Each row is a point. To make a cloud, some directions were put in groups of two or more. Within a group, all points are equally far from the middle, so they leave a hole (a ring in 2 directions, a hollow ball in 3). The other directions are filled evenly. Then the cloud was stretched, turned, moved and blurred a little. How many holes are there, and how many directions does each take, smallest first?

Cloud, 15 rows:
[[-33.5   7.5]
 [-12.1  30.5]
 [ 16.2  -3.0]
 [-14.9  30.1]
 [  2.4  28.3]
 [  8.2  24.2]
 [ 16.9  -0.9]
 [-33.5   4.2]
 [  7.3 -15.9]
 [-33.2  -0.2]
 [ 17.6   3.4]
 [-33.7   1.5]
 [ -3.3  30.4]
 [ 17.1  -1.5]
 [-31.9  13.7]]
Holes: 1 (2)

Cloud, 20 rows:
[[ -7.1 -28.8 -20.2]
 [-23.9 -14.5  -5.1]
 [  9.8  31.6 -12.6]
 [ 27.6  -3.2  20.6]
 [ 27.8  27.9  -3.6]
 [ 29.4   9.6  12.3]
 [ 17.9 -27.7   5.2]
 [-26.3 -10.6  24.3]
 [ 32.3   1.3   6.0]
 [ 30.5  18.2   3.4]
 [-15.9   6.4  -0.8]
 [  4.1 -41.7  12.3]
 [-25.7 -11.5   8.5]
 [ -5.2  15.0   9.4]
 [ -1.8 -42.5   7.0]
 [ 21.3   7.3  27.0]
 [ 32.2  -6.5 -13.7]
 [ -8.3  14.9   0.2]
 [ 37.4  27.1 -14.3]
 [ 19.4  28.7  -1.5]]
Holes: 1 (2)

Cloud (26 x 4):
[[ 25.5 -23.0 -14.5  -1.7]
 [ 17.7  21.1   1.5  20.3]
 [  9.0 -10.8 -41.5  18.5]
 [ 28.5   0.7   4.1  10.6]
 [-25.3  11.9 -30.8 -10.3]
 [ -6.4  30.5 -17.4   9.0]
 [-20.2  15.1   8.7  -5.3]
 [  4.3 -33.0 -31.4   1.6]
 [ -5.6  -6.0 -19.7 -44.3]
 [ 29.3   2.1 -26.2 -19.1]
 [ 10.3 -24.4   9.6   1.4]
 [  3.8   6.6 -31.6 -40.8]
 [ -6.9 -24.1 -12.8 -33.4]
 [  5.8  18.6 -19.2  30.9]
 [  4.3 -29.7   1.6 -14.0]
 [ -1.6  -1.5  -6.5 -43.7]
 [ -5.6 -24.0  -7.7 -31.4]
 [-32.8  -1.3  -9.1   7.9]
 [  1.7  25.0   7.2 -17.1]
 [  0.9  22.6 -30.9  19.7]
 [ -1.4  -3.8 -16.5  41.4]
 [-26.6  -8.5   2.0  20.1]
 [-25.5 -17.3 -31.6 -12.5]
 [-23.1  10.8   9.0  -2.2]
 [  0.1 -31.7 -32.0   3.7]
 [ 25.1  15.2   4.3   8.9]]
Holes: 2 (2, 2)

Cloud (55 x 6):
[[-11.8   2.2  14.1   0.4  13.4 -18.7]
 [  6.0  -2.3  23.6 -20.5  18.6  27.7]
 [-28.8  15.5 -12.2  29.7   5.7 -15.8]
 [-13.2  18.8  33.9  -0.2  -3.9  35.9]
 [  4.4  -0.3  17.6  12.2  36.9  11.7]
 [-10.4 -34.2 -14.5  14.5   2.6 -28.4]
 [-13.3 -12.5 -25.9  12.6 -24.8  10.9]
 [  0.0  17.8  22.4  31.4  24.0  -9.3]
 [-27.9 -15.7   9.2  12.4 -31.1  -5.4]
 [-38.2   7.1  -2.9  15.1   7.0  29.2]
 [ 25.3  26.5  24.0 -10.8  -9.8   1.1]
 [  8.5  -2.7  26.0  17.5 -39.7   0.3]
 [  5.1   6.5  27.0  44.8 -15.5  -2.6]
 [  6.6 -19.2  36.4  14.7 -30.6   1.5]
 [-17.8   4.8   8.6  24.0   3.2  39.4]
 [ -2.9  28.5  -0.1  -4.2 -33.9  -4.8]
 [-43.3  -1.9  -6.4   5.5 -13.8  21.0]
 [-15.3  14.7  29.3  32.8 -11.9 -12.3]
 [  7.0 -33.6  37.7   8.5   9.8  20.6]
 [ 15.2  -3.1 -15.5 -24.1 -13.6 -19.0]
 [  4.3 -31.3  35.1 -11.5  -3.7  13.3]
 [ -3.6  -8.9 -17.4   5.7  34.9   4.5]
 [ -5.0  20.8   4.7  38.7  14.2   7.8]
 [ 14.0  13.8  20.5  25.4  21.6 -17.8]
 [ 10.6 -29.3  38.8  -0.4 -14.8   9.6]
 [ 12.0  18.5  17.6  34.5 -15.0  10.3]
 [-12.4  11.9   8.9  -7.5  24.8  31.9]
 [  5.8  21.8  15.8  39.2 -16.2 -14.2]
 [-19.1  14.6 -26.1  13.9  19.2  -9.6]
 [ -5.5 -29.9  40.0  16.8  -2.0  31.6]
 [  9.4  16.4   9.1  28.1  26.8  -9.4]
 [-17.1  24.0 -24.5  -6.3 -15.7  -6.7]
 [-28.2   4.2  -9.6   1.9  27.7   3.7]
 [ -4.9   3.4  29.8  45.2   0.9  16.8]
 [-10.7 -32.6 -21.7   5.9   0.3 -27.4]
 [  9.2   5.6  18.8 -31.5  -2.0  11.3]
 [  7.7 -27.2  -1.6 -26.3 -23.3  22.7]
 [  0.2 -22.9 -34.6   0.8  10.1 -13.5]
 [-24.3 -15.2 -19.9  30.6 -19.9 -13.2]
 [  5.8  -0.6  43.2  30.1 -17.9  19.3]
 [-18.4  -6.3  -8.5  -4.9  15.5 -19.7]
 [-18.8 -19.9  32.7  44.1  -5.2  -2.1]
 [ 19.1   5.5  31.4  11.7  17.3 -12.0]
 [-18.8 -26.3  -7.9 -11.3 -21.2  35.7]
 [-12.8   3.9 -27.6   8.8  21.8 -19.6]
 [-20.2  -2.6 -18.3   0.4 -37.4   9.5]
 [-25.9   9.7 -16.9  34.7   3.2   6.5]
 [ -5.7  11.8 -20.4   0.2  25.0  15.6]
 [-14.2  16.2  10.7  -4.6 -11.4  45.4]
 [-12.7  13.4   9.3  -3.1 -40.4   7.7]
 [  1.5 -23.9 -17.7  16.2  12.6 -30.8]
 [ -6.9  25.9 -25.8   8.5 -14.3   7.6]
 [ -7.5  19.2  17.0  14.4  24.5  29.1]
 [-24.7 -22.7 -21.6  28.1 -16.3 -11.8]
 [ -2.1 -26.2  32.2  32.2 -14.5 -11.1]]
Holes: 2 (2, 4)
